Each row is a point. To make a cloud, some directions were put in groups of two or more. Within a group, all points are equally far from the middle, so they leave a hole (a ring in 2 directions, a hollow ball in 3). The other directions are filled evenly. Then the cloud was stretched, turned, moved and blurred a little. Count the holes, and give their numbers of directions, smallest first.
In the rows, zero is written as 128.

Cloud (21 x 3):
[[ 95 108 189]
 [154 158 120]
 [138 152 204]
 [ 82 193 172]
 [ 96  95 132]
 [118  74 121]
 [146 151  98]
 [152 167 166]
 [ 81 130 165]
 [162 152 161]
 [164 135 131]
 [151 129 215]
 [157 128 116]
 [151 164 175]
 [ 68 199 155]
 [177  94 145]
 [159 103 118]
 [ 96  97 124]
 [155 163 164]
 [ 59 183 133]
 [180 106 183]]
Holes: 1 (2)

Cloud (53 x 6):
[[ 70 123 117  56 104 148]
 [ 95 157 136 205 131 149]
 [161  98 114  72 110  96]
 [140  80 157 132  86 148]
 [ 62 116  83 100 112 124]
 [140  99 132  77  70 122]
 [109 127 104  79 153 153]
 [111 120 169  94  55  90]
 [163 108 109 192 137  76]
 [ 75 101 180  90 104 173]
 [122 155 146  91  65  70]
 [136 154  75 126  72  64]
 [159 165 148 112  86  75]
 [176 142  81 138 135  69]
 [118  76 122 165  87  69]
 [101 114 178  89 135 186]
 [128  86 156 145 104 177]
 [143 132 145  71 144  93]
 [188 129 154 117 115 116]
 [ 96 137 132 186 158 136]
 [ 72 162 119 201 111 121]
 [119 135 147 170  51 142]
 [ 86 106 137 169 154 156]
 [146 172  76 139 106  98]
 [ 96 160 108 202 136 132]
 [136 160 103 103 147 151]
 [113  84 105 172  78  84]
 [124 127  84 109  71  36]
 [ 80  92 117 137 106  54]
 [142 151 153 187 108 170]
 [ 70 131 144  73  79 170]
 [ 84 106 179 132  66 102]
 [136 156 182 156  93  95]
 [ 68 123 181 121  68 126]
 [143 149 118  96 150  65]
 [175 111 116  79 125  88]
 [139 145 108  95  60  59]
 [181 145  91 117 131  83]
 [105 157 128 215 107 149]
 [166 110 150 188 122 131]
 [ 99 176 124  91  97  75]
 [149 152  87 186 103  30]
 [ 48 124  97 161  93 122]
 [ 58 116  98  83 117 102]
 [ 86 111 164  54  92 121]
 [150 106 161  68 124 100]
 [ 97 163  90 102  79 130]
 [ 52 129  99 123  99  73]
 [115 155 106 217 112 128]
 [ 74 109 105  73 131  93]
 [168 105 164 178 122  99]
 [105 146  93 157 164 127]
 [110 114 102 180  68  36]]
Holes: 3 (2, 2, 2)
